Each point is reached from the start by the listed moves, each made once or not at all, plus a little noise. Is the number of moves made odd or even? Then give how often each move was made.
In the rows, 128 means zero.

Moves:
(1): [149 195]
(2): [ 85 127]
Start: [117 134]
Points:
[137 202] => odd (1, 0)
[ 75 134] => odd (0, 1)

Moves:
(1): [161 132 136 168 159 145 144 129 137 120  75]
(2): [145 199 161 116 124 149 153 109 118 120 138]
(3): [ 79 132 169 117 120 124 137 125 131 106 123]
(4): [108 143 147 169 142 134 147 167 150 146 144]
(5): [120 130 110 128 155 114 140 146 111 131 121]
(6): [116 100 111 134 137 157 114 141  98 143 139]
(7): [141 128 140 122 135 156 173 109 146 129 129]
(8): [138 126 129 115 116 129 137 161 117 134 118]
(9): [104 148 128  70 133 157  90 135 166 123 136]
(10): [107 128 121 130 131 124 143 118 115 162  97]
(11): [159 102 154 126 146 121 108 133 115 149 159]
Start: [140 136 116 132 143 158 112 127  85 118 154]
Points:
[ 60 130 145 156 171 175 154 227  55 140 157] => odd (0, 0, 1, 1, 1, 1, 0, 1, 0, 0, 0)
[118 143 171 153 176 191 197  94 104 119  66] => even (1, 0, 1, 0, 0, 0, 1, 0, 0, 1, 0)
[191 132 154 103 185 200  74 169 110 132 128] => even (1, 0, 0, 0, 0, 0, 0, 1, 1, 0, 1)
[168 193 184 146 217 249  99 169 104 151 173] => even (1, 1, 0, 1, 0, 1, 0, 0, 1, 0, 1)

Moves:
(1): [163 110 119 133 130 105 119 132 145 138 125 139 121 110 125 115 121 122
 106 120 130 153 145 145 143]
(2): [145 147 121 135 119 128 125 133 132 131 125 138 125 142 122 141 124 130
 126 123 133 119 133 122 128]
(3): [137 134 159 134 149 114 131 120 142 122 124 154 133 129 138 116 123 103
 139 127 124 138 144 131 131]
(4): [ 96 134 125 162 137 114 123 119 149 109 111 136 114 123 119 123 129 121
 108 119 117 130 113 142 137]
(5): [139 131 122 117 158 124 130 128 140 130 139 134 128 115 101 133 126 126
 146 129 137 126 109 132 130]
(6): [125 118 127 140 115 156 148 139 139  82 122 120 142 120 134 131 115 163
 115 115 155 134 130 125 129]
(7): [136 134 127 122 125 124 145 115 134 135 138 128 124 124 128 137 138 151
 130 141 136 134 108 141 123]
(8): [132 135 136 121 113 123 138 158 133 106 129 114 114 137 136 106 127 123
 136 139 126 151 121 109 144]
(9): [107 137 117 109 137 131 126 115 159 147 139 133 131 137 143 139 119 114
 137 114 144 146 139 129 131]
(10): [122 131 150 128 121 139 130 132 123 151 138 141 130 125 109 135 120 124
 118 125 119 159 123 113 133]
(11): [124 117 122 145 130 140 118 121 143 121 161 131 134 138 126 128 135 109
 132 141 119 127 139 139 134]
(12): [127 112 106 133 122 118 131 123 123 122 133 164 139 113 133 123 132 128
 135 121 131 128 122 136 126]
(13): [135 116 124 135 121 127 124 124 142 144 106 121 158 141 136 133 123 142
 132 136 116 124 112 123 132]
(14): [134 120 129 132 136 133 124 112 116 129 134 127 112 150 135 136 117 125
 137 132 137 130 117 124 150]
(15): [129 126 124 129 139 133 113 146 130 127 130 139 120 100 160 130 118 136
 108 151 131 127 125 120 127]
(16): [133 127 134 115 136 114 119 129 129 125 117 125 131 133 126 164 140 123
 129 142 131 128 141 131 124]
(17): [142 152 128 111 124 153 106 115 143 140 109 145 121 136 118 114 169 125
 133 134 125 137 120 113 140]
(18): [121 119 146 118 122 113 106 135 134 125 144 133 113 150 121 106 138 164
 120 118 122 128 132 119 110]
(19): [135 115 131 145 120 136 139 124 129 128 121 128 106 109 135 138 133 132
 151 124 129 126 132 109 116]
(20): [119 127 133 117 119 123 124 120 133 136 111 131 118 127 121 121 121 127
 134 150 134 124 134 125 133]
(21): [120 122 131 143 127 114 132 139 132 130 136 126 129 123 128 129 142 131
 121 124 161 118 124 128 137]
(22): [128 148 122 138 139 112 113 106 103 116 123 118 139 131 124 125 137 126
 123 143 140 156 140 100 121]
(23): [121 114 126 142 140 137 142 137 128 137 127 132 132 136 131 123 138 149
 132 131 121 126 146 141 133]
(24): [133 143 123 139 129 133 110 137 124 131 121 142 121 116 142 118 126 134
 142 121 140 143 122 155 115]
Start: [130 141 117 115 127 138 144 146 124  89 121  87 119 122 123  95 134 132
 109 122 138 142 117 125 105]
Points:
[154 148  81 185 163 101 108 109 228  34 103 166 128 132 140  64  89 103
 135 134 202 249 118 142 169] => odd (1, 1, 1, 1, 1, 1, 0, 1, 1, 0, 1, 1, 1, 1, 0, 0, 0, 0, 0, 1, 0, 1, 0, 1)
[170 134 138  82 145 138  77 185 222 163  85 148  73 102 136  79 163 180
 140 165 153 249 126  98 126] => even (1, 0, 0, 0, 1, 0, 0, 1, 1, 1, 0, 0, 1, 0, 1, 1, 1, 1, 1, 1, 0, 0, 1, 1)
[139 113  96 147 121 216 140 103 192 119 124 161 138 135 156 149 175 186
 167 133 178 219 103 142 128] => odd (0, 0, 0, 0, 0, 1, 1, 0, 1, 1, 1, 1, 1, 1, 0, 1, 1, 0, 1, 0, 0, 0, 1, 1)
[ 86 142 119 147 201  97 106 100 178  36 103 170 111 135 128  89 130 169
 141 120 207 215 143 152 110] => odd (0, 0, 1, 1, 1, 1, 0, 0, 1, 0, 0, 1, 0, 1, 0, 1, 0, 1, 0, 1, 0, 1, 1, 1)
[ 75 146 124 127 128 151  72 142 194  81 104 185  76 110 151 100 155 179
  81 126 222 210  93 122 133] => odd (0, 0, 0, 1, 0, 1, 0, 0, 1, 1, 0, 1, 0, 1, 1, 1, 1, 1, 0, 1, 1, 0, 0, 1)
[200 136 150 153 179 158 147 107 184  79 127 145 126  93  84 117 192 148
 128 157 171 248 160 110 126] => even (1, 0, 1, 0, 1, 1, 1, 0, 0, 1, 1, 0, 0, 0, 0, 1, 1, 0, 1, 0, 0, 1, 1, 0)
[163 169 121 110 129 156 106 140 204  67 108 199  91  95 188 116 174 199
 138 118 206 196 127 119  69] => even (0, 1, 1, 0, 0, 1, 1, 0, 1, 0, 0, 1, 0, 0, 1, 1, 1, 1, 1, 0, 0, 0, 0, 1)
[201 145 122 171 109 157 123 118 156 126  53 128 108 126 119 134 178 215
 117 164 226 231 124 100 142] => odd (1, 1, 0, 0, 0, 1, 1, 0, 0, 1, 0, 0, 1, 1, 0, 1, 1, 0, 1, 1, 1, 1, 1, 1)
[139 187  94 156 172 140  93  82 195 128  94 137  80 168 114  96 186 208
 161 123 172 202  77 110 107] => odd (0, 1, 0, 1, 1, 0, 1, 0, 1, 0, 0, 0, 1, 1, 0, 0, 1, 1, 1, 0, 0, 1, 1, 1)
[139 126 146 141 145 130 131 118 208  86 177 193  89 124 118 142 137 166
 172 123 244 201 117 137 108] => even (0, 1, 1, 0, 1, 1, 1, 0, 1, 1, 1, 1, 0, 1, 0, 1, 0, 1, 1, 1, 1, 0, 0, 1)

Moves:
(1): [116 120 126 110 115 126 125 127 130 155 135 122 131 106 148 126 120 129
 144 108 124 127 131 126]
(2): [114 119 130 117  87 128 121 142 133 127 152 138 142 101 129 132 122 153
 126 123 116 141 114 106]
(3): [146 152 127 116 122 122 130 145 130 138 131 132 125 115 143 140 131 123
 119 122 120 158 123 139]
(4): [118 106 117 134 139 111 115 105 136 128 141 128 128 146 119 129 144 129
 124 117 132 147 124 136]
(5): [129 121 133 134 144 117 133 138 125 125 114 125 104 128 132 128 127 126
 120 123 118 119 137 120]
(6): [118 139 116 153 120 148  99 121 113 146 131 137 138 138 124 144 117 123
 145 114 133 117 145 148]
(7): [147 114 111 138 140 135 110 115 115 135 119 130 133 121 128 112 126 122
 138 118 127 126 131 138]
(8): [129 136 133 145 120 136 153 120 123 146 131 118 115 118 110 113 112 142
 123 121 133 133 111 106]
(9): [133 119 114 129 157 106 129 108 128 132 158 116 121 125 113 123 109 125
 120 133 133 144 117 129]
(10): [139 123 137 129 125 114 128 130 119 125 140 120 114 126 132 122 130 137
 121 141 132 129 133 142]
(11): [156 107 111 104  99 103 125 151 135 144 143 149 168 106 122 164 138 121
 128 141 143 134 120 132]
(12): [154 162 152 140 128 128 160 144 111 120 125 128 115 115 148 133 141 119
 145 129  91 120 113 120]
(13): [163 132 129 136 125 115 124 124 145 118 121 106 124 123 130 134 124 111
 127 132 137 128 140 121]
(14): [112 134 112 156 131 137 124 137 129 128 128 101 138 108 132 116 119 112
 121 119 141 136 112 126]
(15): [130 122 126 112 116 137 109 140 136 145 119 117 141 100 122 147 141 113
 130 135 125 126 139 135]
(16): [101 117 116 110 136 101 125 102 107 108  98 132 136 136 138 124 151 149
 101 126 114 125 142 135]
(17): [119 123 108 111 130 112 132 133 114 119 131 121 121 129 124 124 142 134
 135 132 139 144 120 116]
(18): [132 156 143 134 146 130 118 139 122 138 123 107 142 112 118 120 128 142
 131 112 136 123 125 117]
(19): [125 128 128 135 131 125 132 128 142 122 127 125 130 113 125 127 118 134
 142 131 139 136 116 139]
(20): [142 141 139 141 140 134 131 134 151 129 133 130 135 125 141 120 134 122
 136 149 120 146 146 116]
(21): [117 133 133 146 145 156 130  97 125 102 140 112 129 133 136 107 130 117
 119 109 150 132 149 131]
(22): [131  94 144 138 131 148 131 125 122 137 143 146 131 158 128 145  99 134
 146 142 121 143 120 134]
(23): [106 136 122 120 127 128 100 108 128 132 122 139 126 113 138 133 129 139
 129 121 136 120 122 121]
(24): [133 112 119 125 129 139 142 130 137 144 138 137 127 141 132 143 118 148
 128 134 129 114 122 143]
Start: [132 123 133 133 110 140 119 120 121 134 139 132 143 148 157 144 121 111
 135 132 142 141 118 119]
Points:
[164 104  89 153  91  69 131 134  96 187 231  68 174   7 141 117 106 149
 166  94 164 218  19  87] => odd (1, 1, 0, 1, 0, 0, 1, 1, 1, 1, 1, 1, 0, 1, 0, 0, 1, 1, 1, 0, 0, 0, 0, 0)
[ 75 138 111 191 114 149  83  75  88 143 179  44 183  51 131 107  92 151
 104  91 185 173 114 125] => odd (0, 1, 0, 0, 0, 1, 0, 1, 1, 1, 0, 0, 0, 1, 1, 1, 0, 1, 1, 0, 1, 0, 0, 0)
[144  39  67 112  38 105  97 101 101 202 168 122 199  50 187 201 125 146
 156 108 132 183  57  95] => odd (1, 1, 0, 1, 0, 0, 1, 1, 0, 0, 1, 1, 1, 1, 1, 1, 1, 0, 0, 0, 0, 1, 1, 1)
[204  86  76 145  81 103  77 138 134 194 187 108 176  59 124 180 104  93
 154 147 159 190 130  77] => odd (0, 1, 0, 0, 1, 1, 1, 1, 1, 0, 1, 0, 1, 0, 1, 0, 1, 0, 0, 1, 0, 0, 0, 0)
[130  36  99 156 104 120  68  99 165 191 236 194 184 136 151 222  69 156
 168 155 152 195  91 135] => odd (0, 1, 0, 1, 1, 1, 0, 0, 1, 0, 1, 0, 0, 0, 0, 0, 0, 0, 1, 1, 0, 1, 1, 1)
[157 123 107 193  47 122 115 138 170 205 190 125 175  39 197 193  92 128
 181 102 144 166  78  88] => even (1, 1, 0, 1, 1, 1, 0, 1, 0, 0, 1, 1, 1, 1, 0, 0, 0, 0, 1, 1, 0, 0, 1, 1)

Moves:
(1): [ 94 119 125 122 133 131 140 121 131 116 106 139 137 124 144 119 120 121
 140 127 140 119 114 101 146]
(2): [121 135 138 158 133 130 119 146 142 117 136 130 143 143 128 121 116 135
 129  98 162 124 123 140 130]
(3): [126 126 152 119 113 138 119 130 132 122 115 131 146 128 136 121 129 115
 131 144 134 113 124 131 136]
(4): [146 134 131 141 120 128 112 160 137 137 139 113  94 120 130 121 140 147
 116 121 136 133 134 126 140]
(5): [136 129 118 126 117 130 145  99 148 126 147 134 142 115 127 118 138 148
 111 118 134 132 122 135 135]
(6): [141 128 106 118 133 135 115 135 137 123 117 103 134 122 121 129 125 136
 121 129 142 138 140 110 121]
(7): [124 124 145 153 137 151 137 120 121 111 129 140 110 135 129 129 129 136
 146 125 120 126 119 136 125]
(8): [108 112 131 127 131 140 155 100 138 108 135 129 128 136 141 110 126 136
 128 141 117 135 131 131 129]
(9): [132 122 133 120 125 137 134 101 115 131 121 125 122 141 115 105 116 123
 115 133 145 134 117 143 139]
(10): [117 131 120 134 133 133 124 133 155 129 134 123 137 137 121 111 121 125
 121 125 119 129 126 127 145]
(11): [142  91 127 104 140 126 117 126 136 125 114 122 131 115 153 118 150 134
 125 147 102 104 139 121 134]
(12): [149 141 124 143 112 122 152 117 140 136 122 143 115 153 140 146 143 126
 139 121 136 131 132 141 126]
(13): [113 127 127 135 123 144 109 127 106 119 140 137 110 133 112 115 119 110
 131 127 152 137 129 144 132]
(14): [134 123 133 148 121 127 113 124 134 145 134 107 142 128 125 137 113 125
 124 132 140 129 129 139 134]
(15): [133 128 134 135 138 131 130 113 129 129 149 120 141 151 119 123 136 136
 123 136 121 117 136 129 141]
(16): [140 129 119 132 133 129 138 123 148 141 123 122 144 145 140 118 123 116
 136 132 137 120 130 103 102]
(17): [128 108 146 135  95 106 134 146 132 108 138 133 153 125 128 126 155 134
 112 124 132 129  93 148 144]
(18): [135 118 125 118 134 133 142 124 118 126 129 141 143 123 138 111 139 130
 141 138 127 123 129 136 134]
(19): [135 130 137 136 137 128 143 117 138 138 126 124 144 137 139 148 151 112
 125 121 140 126 114 132 118]
(20): [132 123 112 115 127 138 123 136 134 116 145 113 123 121 146 125 122 141
 137 116 130 117 115 113 143]
(21): [137 125 138 123 136 124 137 118 135 120 136 138 127 123 121 126 135 124
 140 119 136 149 131 124 126]
(22): [122 107 146 125 130 150 111 137 114 127 124 135 125 134 137 127 128 138
 137 141 110 133 134 119 137]
(23): [129 137 139 141 115 127 117 131 125 130 121 118 133 137 136 116 139 124
 133 120 131 132 127 132 130]
(24): [125 135 133 130 127 115 110 119 123 130 122 121 127 126 121 119 127 135
 117 149 132 147 125 137 125]
Start: [129 138 117 124 135 138 104 117 113 127 144 114 147 135 122 134 111 115
 125 121 123 139 135 128 129]
Points:
[143  79 146 158 160 202 161  60 207  70 183 139 162 177 195 102 161 160
 154  85 121 135 112 138 169] => odd (0, 1, 0, 0, 1, 0, 1, 1, 0, 1, 1, 1, 0, 0, 0, 0, 0, 0, 1, 1, 1, 1, 0, 0)
[184 131 154 152 120 186 100 134 134 131 121 107 160 185 154 110 147 125
 126 114 204 141 131 155 158] => odd (0, 1, 1, 1, 0, 1, 0, 0, 1, 0, 0, 1, 0, 0, 0, 0, 0, 1, 1, 0, 0, 1, 0, 0)
[119 109 184 161 130 233  68  74 134  85 183  87 123 210 134   7 110 130
 142 160 151 169 118 131 187] => even (0, 0, 1, 1, 0, 0, 1, 1, 1, 1, 0, 0, 1, 0, 1, 1, 0, 0, 0, 1, 1, 1, 1, 1)
[116  94 184 148  98 165  78 126 100  73 145 108 117 140 150  68 141 157
 135 116 156 178  62 126 206] => even (1, 0, 0, 1, 0, 0, 1, 0, 1, 0, 0, 0, 0, 0, 0, 0, 1, 0, 0, 1, 1, 1, 1, 1)
